Rows are points. To make a cloud, some directions were put in groups of two or more. Within a group, all points are equally far from the middle, so they leave a hole (a ring in 2 directions, a hollow ball in 3). The other directions are filled evenly. Then the cloud was stretched, turned, moved and blurred a little. How many holes are there, and how many directions does each take, smallest first?
(in the rows, 128 means zero)

Cloud, 22 rows:
[[ 79 130 125]
 [139 110 100]
 [139 141 151]
 [ 81 139 163]
 [142 143 164]
 [139  70  49]
 [117  64 191]
 [159 118 154]
 [142 184 214]
 [154 110 109]
 [ 98  90 199]
 [ 88  31  58]
 [152  84 105]
 [139 110  84]
 [ 80 127 155]
 [ 87  73  70]
 [130  64 127]
 [100  44  39]
 [188  98 203]
 [174  94 128]
 [105  93  81]
 [106  55  97]]
Holes: 0

Cloud:
[[101  84 129 167]
 [ 63 116  99 175]
 [174 204 124  98]
 [ 87 122 102 188]
 [163 110  60 160]
 [141 148 142 189]
 [102 136 151 183]
 [125 173 166  67]
 [105 167 161 191]
 [125 229  78 143]
 [133 124 114 187]
 [143 125  89 180]
 [219  63  76 136]
 [164 179  93  89]
 [118 201  72  78]
 [101 105 138 173]
 [105 137  79 191]
 [124 175 154  66]
 [126 101 178  94]
 [ 55 143 127 117]
 [115 212  95 181]
 [176 183 102 117]
 [ 63 173 147 182]
 [157 115  19  97]
 [155 153 196 187]
 [137 105 104 185]
 [ 58 169 144 110]
 [173  94  63 160]
 [121 164 193 187]
 [133 182  44 102]]
Holes: 1 (2)

Cloud, 55 rows:
[[111 154  98 158 114  87]
 [ 92 178  77 113  99 149]
 [111  76 126 129 110 165]
 [ 87  70 135 125 125 132]
 [ 76  95 104 105 171 181]
 [ 74 188 108 138 185 166]
 [116 136 172 102 133 131]
 [152  99 142 124 130 114]
 [119 172 125 135 150  56]
 [ 90 150  98 142 106 144]
 [123 168  88 132 141 154]
 [153  70 128  88  94 116]
 [ 90 164 125 161 148  79]
 [ 88  93 123 114 124 173]
 [104 114 152 122 106 191]
 [ 63  88 128 124 179 100]
 [ 91 129 156 119  93 129]
 [ 71  92 161 135 175 107]
 [128 125 127 139 117 146]
 [ 57 174  98 137 123 121]
 [102  81 116 108 103 168]
 [ 54 186 106 116 137 114]
 [ 84 135 103  95  85 155]
 [ 25 132  97  91 131 109]
 [169 172 122 153 110 111]
 [ 82 120  63 114 133  77]
 [ 84  88 142 106 118  77]
 [162  82 136 127  90  82]
 [ 82  99 120 108 169  70]
 [ 62 179  77  79 135 124]
 [ 62  84  80 125 148 133]
 [  7 128 120  98 126  95]
 [141 134 116 143 138 109]
 [ 62 179 157 120 174 151]
 [112 141 111 164 114 117]
 [ 72 140 152  94 136 104]
 [127 123 143 116 115  97]
 [134 169  79 127  72 147]
 [102 125 100 137 118 106]
 [ 82 132 135 128 193 197]
 [ 89  81 135 104 203 127]
 [118 133  94 178 110 151]
 [180 116 104 136 112 138]
 [105 168 104 127 141  87]
 [126 106 149  97 130 128]
 [124 113 144 139 134 200]
 [162 119 105 141 100  62]
 [ 95 124 124 135  88 125]
 [112 133  97 134 145 166]
 [113 144  70 103  97  93]
 [ 73 142 122 112  78 115]
 [116  93 124 145 132 141]
 [160 121 157 115 144 123]
 [144 144 150 123 113 197]
 [107 137 158 123 136 110]]
Holes: 0
